Every row gives one point. Before rounding, the points of a table are all equally far from one centre. They may lie mostly on one side of it. Write the centre, to within rounding.

Points (8 x 2):
[[ 11  22]
 [ 44 -37]
 [ 43   2]
 [ 29 -54]
 [ 41   5]
 [ 42   3]
 [ 48 -26]
 [ 46 -34]]
Centre: [  7 -19]

Points, 14 rows:
[[ 36   5   0  32 -41 -21 -25  57]
 [ 35 -38   5  50 -45  -5  -8  55]
 [ 57   2  18  28 -55   4  -5  30]
 [  7 -13   1  76 -47  -9 -11  36]
 [ 41 -42 -18  27 -18   0 -27  60]
 [ 54 -23  24  47 -44  25  -1  15]
 [ -2   3   6  49 -69  24  18  26]
 [ 52 -31  16  41 -41  10 -22  32]
 [ 40 -63 -23  39 -16 -23  25  43]
 [ 35 -23 -32  47 -44 -32 -13   9]
 [ 66 -22 -18  52 -35 -12  22  25]
 [ 42 -33  -9  34 -44   7 -33   1]
 [ 27 -28   3  35 -59  21   3  59]
 [ 17  21  -4  71 -18  13  27  61]]
Centre: [  9 -11  -1  21  -5   1  14  18]

Points (17 x 14):
[[  5  36   9 -56  14  -8  89 -38  21 -20  19  50   1  18]
 [-29  12  16 -86  29  18  25  -6  28  30  34  19  -1  14]
 [-21  14 -10 -80   6  19 -22 -17  29  13  31  -2  42   6]
 [-14  18 -49 -80   2  37  62 -34  -5  23  34   4  34  11]
 [-17  -3  28 -30  10   6  49 -49  -5  47  40  43  13 -19]
 [ -3 -11  -9 -85  14  21  19 -56  51  31  22  37  23  12]
 [  7  -8 -24 -78  -2  24  70 -47  31  25  12  51  21  -8]
 [ 19   3 -35 -60 -23  11  48 -19  32  30  38  49  14 -10]
 [-41  -6  -6 -63   9   0 -15 -37  -1  29  33  38  12   3]
 [  2   6  21 -44  46  73  42 -37  51 -10  14  52  39   4]
 [ -2 -20 -50 -68   8   9  51 -28  18  40 -13  40  29   4]
 [ -7  38 -31 -66  56   0  50 -63  36  -1  25  12  11  23]
 [ -8  18 -31 -65   1  36   5 -59  19  41  24  48  25   7]
 [-26 -21 -13 -60 -10  31  34 -55  34   3   7  44 -19 -40]
 [-11  -5  11 -64  12  18  78 -41  -6  36 -28  36  27  16]
 [-12  23  29 -77  -6   4  16 -38  16   6  34  59  23   5]
 [ 35  11 -11 -64  54  17  48 -15  30  42  23  43  15   1]]
Centre: [  8  -2  -6 -26  15  25  29 -27   5 -12   9   9  10   9]

Points:
[[-21  66  11  33  25  21 -40 -11 -59 -35  -1 -46  -4  39 -23 -34 -10   3
    6  -6 -32 -23  15  28]
 [-11  59  38  30   1  48 -32 -80 -52 -31 -19 -46   9  34   0  -7  -3   6
  -28  34 -29 -16  -8  44]
 [-31  64  47  12 -46  58 -23 -42 -40 -24  -5 -39  27  47 -41   7  15  15
  -10  12 -12 -24  -6  63]
 [ 21  74   4  26  -9  76 -35  19 -31 -49  -9 -20  15  27  -7 -16   6   3
   -9  -8 -29  -3 -53  43]
 [-40  80   7  22 -36  91 -22  10  -4 -22 -45 -24 -12  68  46  -9  24  -5
  -24  19 -25  -9  -1  22]
 [-18  57  15  61 -29  63 -23 -26 -34 -40  -7 -51  11  49 -14 -10  16  13
   14  -8 -31  24  -5  64]
 [-28  58  -8   1 -18  66  24 -31 -72 -10 -34 -52   2  57   1 -45  27  26
   15  10  -4 -18  15  44]
 [-30  85  -2  27  -5  23 -36  10 -57 -42  -8 -49   7  23   4 -33   3  14
   -8 -30 -27 -16 -16  21]
 [-23  51  27  23 -14  80 -23   6 -52 -28 -51 -39  13  63  -3 -28 -15   1
   27  21  -8   0 -21  21]
 [-13  46  46  23 -21  83 -45 -22 -32 -42 -73 -33  14  21   5  11  19   2
   43   3 -26  12 -13   7]
 [-32  47  17  51 -20  42   1   8 -38 -65 -10 -54   8  26  22  -9  23  20
   30   2 -19 -14 -32  47]
 [-44  35  24  11  -5  91  -2 -17 -32   3  -3 -50  34  20 -65 -38 -13  -2
    5 -11 -27 -25  13  51]
 [-19  58  21  31  -5  58 -24 -46 -58 -41 -17 -28 -11  15 -25 -23  -8  38
    8  17   1 -29 -19  52]
 [ -4  55   3  18 -40  74  -8 -23 -21 -37 -52 -55  -2  51  50 -25  10  24
    1  13   2 -27   3  57]
 [-20  39  27  48  10  61  14 -25 -86 -22 -30 -32 -23  25   5 -15  24  58
  -10  19  -7   4  -3  15]
 [-12  66  45  37 -25  37 -13  -6 -76 -31 -18 -57  18  41  13 -35  21   3
    6 -23 -15  31   1  24]
 [-98  43  28  14 -16  48 -21 -12 -49 -12 -65 -41 -19  31  17 -10  20  10
   -6  -2 -10 -16   7  23]
 [-33  67  48  24  -8  85 -30 -11 -36 -28 -49 -23   5  53  10 -53   4  27
   11  11 -24  -5 -18  34]
 [-58  58  37  40 -29  58  -2 -13 -46  -2 -21 -68 -17  60  -1 -12   6  21
  -21  -1 -26  15  24  46]
 [-53  50   8  40  -8  83  -5 -15 -75   5 -50 -23 -13  23  27 -10  11  39
   -2   0 -21  -2  -3  20]
 [ -4  71  56  54 -32  73 -16   0 -23 -26 -19 -35   4  54  -2 -24   3   6
  -12 -16 -57   7 -15  30]
 [-50  79   8  64 -13  70   6 -26 -36 -30 -19 -16  16  36   9 -24 -15  11
   -5  25 -46   3 -13  39]
 [-48  41  39  46  11  64 -47 -20 -30 -41 -28 -19  -3  40  -4  -7 -28  -6
   -1 -21 -30 -27  -3  23]
 [-52  32  13  15 -40 107 -11   2 -26 -27 -23 -34   3  27   1  25  39  11
   11  34 -44 -12  -5  60]
 [-29  48  12  13 -28  38  -1 -59 -41 -49 -37  -1  30  27 -25 -27   4 -10
  -37 -60 -29  19 -29   4]
 [ -6  19  20  47  -4  56  30 -13 -57  -3   0 -49  17  16 -17 -77 -12  15
    1  -5 -32  11 -30  29]
 [-77  55   3  43 -29  56 -19 -16 -43 -28 -28 -30  25  47   8 -42  16  -5
   19  38 -11 -11  -9  39]
 [ -4  72 -14  18 -14  81 -26 -12 -38 -35 -24 -60  -7  15   7 -52  -4  -2
   17  47   4  19  13  52]
 [-33  44  33   7 -15  84  11  -8 -64 -60  -1 -35   6  49   3 -16   4  24
    3  -6 -31 -17  14  47]
 [-21  48  24  19 -31  53  23 -21 -61  -1 -42 -34  -3  33  -9 -30   2  18
   11 -27 -79 -10  -9  27]]
Centre: [-13  28  12  -2  -4  38   2 -14   7  -6 -15 -19  11   7  -1 -12  25   3
 -14  10  -9   9   7   9]

Points:
[[  55   -6  -59    4   12  -31  -36  -33  -12   14  -12  -29  -20  -47
    -9   20 -112    3  -49    9   33   -6   34   15]
 [  33  -14  -25   18   21   24   12  -25  -10   60  -17  -60   11  -27
   -21   12  -86   82   21   16   14   52   15   26]
 [  37    2  -45   -3   24    3   52    6   29  -15   42  -22   34  -24
   -24   -2  -67    5  -20  -21    5   40   -9   22]
 [  40   -3  -86    1  -23    3  -13  -14   -2   55  -18  -57    7  -23
    14    1  -59   17  -37   17   51   53   25  -25]
 [ -17  -24  -48  -11  -20    0    3  -27  -27   24  -45   -5   14  -54
    11  -31  -95   53  -24   -1   33   31   23    9]
 [   1    2  -76  -42   -5   37   23  -20    2   38  -27   -3   19   35
    28  -36  -70   54  -10  -25   26   37  -10    2]
 [  23    7  -46    6   -5  -20   55  -24  -32   22    2  -27   25  -24
     8   13  -18   13  -21   -2   21   35  -16   44]
 [  -9  -25  -62   29  -19   21  -10  -27    2    5  -13  -41   51   -2
    26   25  -31   15  -47   -2   23   61  -18   16]
 [  40  -27  -58  -27  -12  -23   -5   -6  -15   -7  -27   -5    0    4
     4  -26  -39   44  -10    2   22   17   54  -31]
 [  55    9  -54   10  -24   -1  -18  -42   15   24  -11  -44   30  -24
    23   -8  -49   53  -36  -41  -19   66   26   27]
 [  21   -6  -24   10  -35   25    6  -44   -4   35    4  -64   23  -15
    73    3  -62   27  -33   15    4   28   12   17]
 [  70   36  -47  -13  -26   46   22   -7   16   60  -20  -61  -24  -29
    16    1  -74   67    7   -5   43   20  -10   12]
 [   6   -7  -59   25   -1  -18  -28   -4   11   62  -17  -33  -41   26
    46   -9  -55  -19  -45  -23   36   16   -9   21]
 [ -19  -12  -35   44    4  -18    0  -43   -4   14    8   -7  -15  -17
    15    6  -89   47  -32  -15   -7   49  -46   38]
 [  38   -1  -57   -8  -17   -1    8  -33  -10  -11   17  -46   -3    4
    11  -14  -27   47  -41  -39   55   53    3   44]
 [  37   -3  -12   43   16   25  -32   14   -9   65  -37  -66   48    2
     3   10  -57   47  -44  -23   17   21   25  -29]
 [  58   21  -27   45    5   -5  -56  -27   -8   23   -4  -25  -41    3
    -1   25  -94   45  -15  -31   22   54    5   80]
 [   6  -28  -90   34    1   30  -34  -17   -8   34   17  -44    2   32
    46   -1  -80   43   -2  -27   29   29   29    2]
 [  39  -14  -43    4  -42   12  -17   -7  -27   35  -16  -56   20    3
    20   23  -90   42  -47    6   10   52  -13  -17]
 [  47  -15  -64   27  -50   39  -20  -13    1   34  -62  -27   27   26
    11  -14  -70   21  -31  -20   24   50  -18   36]
 [  56  -37  -42    0  -29  -11  -16  -51  -13   29  -34  -26    2  -20
     7   14  -47   64   -9    3   13   71  -18   -2]
 [  17    0  -57    2   19  -30  -24  -33    0   47   39  -66   36  -12
   -31   26  -44   61  -35   -3   42   27   -3   21]
 [  89  -27  -68   31   -6    0  -32  -40   -5   52  -11  -40  -20   -3
    31   -7  -86   10   10    8   35   -3   26  -12]
 [  22  -12  -55   14    5   20   -9  -36   36   42   22  -63   28    2
    39   13  -98   40  -12   10  -26   -1   17  -10]
 [  14   36  -30   -9  -32  -55  -25   -8   -5   19  -14  -59   14   12
     9   -7  -84   64   -8   -9    4    5   -9    9]
 [  61   -2  -61    2  -45    3  -39  -26   -8   45  -18  -42  -16   10
    18   17  -66   65  -25  -54   32   40   18  -28]
 [   5  -41  -79   25   -3    2    0  -30  -14   24    8  -39   34  -39
   -13  -15  -81   47   -8   -8   14   46   43   10]]
Centre: [ 20  21 -20   5   2  36 -34 -26   4  26   0  -4   1 -13 -15   1 -52  11
   1 -14  23   9   1   6]

Points (30 x 24):
[[ 22  46 -16  29 -12 -31  40 -18 -25 -19  -3  14  34   4 -33 -11 -38 -41
   58 -48 -30 -53  -2  28]
 [ 46  44 -31  46  19 -54  46  33 -40 -30 -23   8  21  -1  -3  24  -7 -67
   33  -7 -16 -49 -22   4]
 [ 26  70 -50  51 -10 -45  47  22 -33 -23 -40  44  50  -6   3  15 -18 -47
    0 -14 -26 -15  -6  17]
 [ 25  42 -61  27  18 -76  66   5 -19 -29 -45   2  11  29  -7  41  -2 -42
   15 -10 -33 -38   0  59]
 [ 27  49 -51  28   2 -41  50 -16 -38  -6 -32  24   1  16 -27  32 -27   1
   49   8 -45 -19  -6  41]
 [ 29  21 -44  57 -14 -57  43 -14 -36 -32 -33  14  22   4   8  39 -31 -24
   56 -19 -18 -47 -30  17]
 [ 55  62 -59  51  18 -35  50  30 -52  -4   3  22  19  32  13  41 -19 -11
   13 -45 -53 -34  -9  19]
 [ 13  34 -49  67   1 -45  67  -3 -40 -15  -6  -6  19   0  -9  31 -29 -42
   -3 -16 -44 -51 -23  47]
 [ 34  27 -10  56  35 -42  76  33 -16 -21   9  11   4  20  40   9 -29 -22
   -4   5 -29 -34 -35   2]
 [ 33  47 -58  28  19 -60  37  41 -10  -3 -66  16  25 -23   0  39  -4   0
   25 -26 -17 -20 -26  52]
 [ 29  43 -79  48  -6 -53  27  15 -43  -9 -13  17   5 -19   9  14 -37 -18
   61 -17 -39 -19   4  16]
 [ 30  36 -11  30  16 -26  53   7 -39 -17 -17 -28  -8  -8  11  22  -3 -44
    9 -35 -12 -76  -6  30]
 [ -1  37 -49  39   8 -57  38  48 -31 -64  -7   9   3 -33  24  46 -32 -41
   14 -57 -14 -20 -29  37]
 [  6  27 -27  54  15 -56  65   0 -36  -2 -47  37  36  23  29  46 -19  -7
   33 -33 -29 -28 -35  17]
 [ 24  38 -10  21  11 -93  56  14 -17 -34  11  -1  26  11   8  24 -46   6
   37 -25  -6 -46 -45  -3]
 [  7  42 -30  74  30 -42  60  41 -30 -28 -13  11  29  37  19  34 -18  -9
  -10 -48 -38 -58   7  18]
 [ 29  77  -5  33  -1 -67  77  10 -41  -1  -7  15   6  28  20  26  -2   3
  -15 -32 -37 -10  21  30]
 [ 73  24 -39  16  -3 -47  37  29 -41 -36 -36  21  18   5  14  25 -45 -43
   55 -34 -27 -35 -31  35]
 [ 24  37 -28  15  35 -60  10  -5 -20 -11 -33  15  15  26  -6  20 -72  -7
   19 -12 -49 -48  -3  25]
 [  6  26 -18  43  38 -51  46   0 -31  -3 -11  55  -4  32  42  23  -6 -39
   20 -31 -19 -62  -9  33]
 [ 23  47 -17  47  36 -35  70  17 -53 -23 -18  35  18  31 -11  43 -32  16
   20 -18 -19 -21  13  60]
 [ 35  31 -34  79  31 -63  32 -10 -43 -50  -3  26  35 -15  28  34 -11  -7
   22 -13 -26 -39  10  46]
 [-12  49 -26  29  -6 -80  61  26 -35 -20 -31  30  34 -13  12  58   5 -18
   31 -32 -49 -36   5  19]
 [ 45  34 -51  63 -17 -45  40  44 -37   7 -21 -18  15 -12 -20  38 -28 -29
   33 -12 -30 -35  -7   9]
 [ 23  38 -10  38 -11 -62  33  15 -16 -27 -61  33  16  14  25  58 -20  11
   29 -34 -16 -38 -24  33]
 [ 42  41 -30  19  34 -35  82  17 -43 -14 -24   9  37 -15   7  19 -26  27
   21 -19 -42 -37  22  34]
 [ 39  33 -23  38  19 -56  43  30 -11 -21 -26   8 -14  10   3  58 -35 -40
  -21 -43 -59 -31 -26  19]
 [ 44  28 -45   0  46 -56  42  39 -48 -10 -27  -5  40  39  21  18 -40 -27
    9 -44 -50 -52   6 -16]
 [ 25  50 -58  44   1 -65  63   5 -61  11   5  20   7  -4  20  29 -38  -2
    7 -36 -21 -25 -34  14]
 [ 29  75 -32  17  25 -84  47   0 -42  -9 -13  12  13  28  15  16 -21 -34
   26  -9 -34 -29   7  40]]
Centre: [ 13 -18 -30   5  -3 -41  13  24 -29 -24  10   9  30  22  -5   2  14  -6
  -1 -31 -21   4  -7  28]
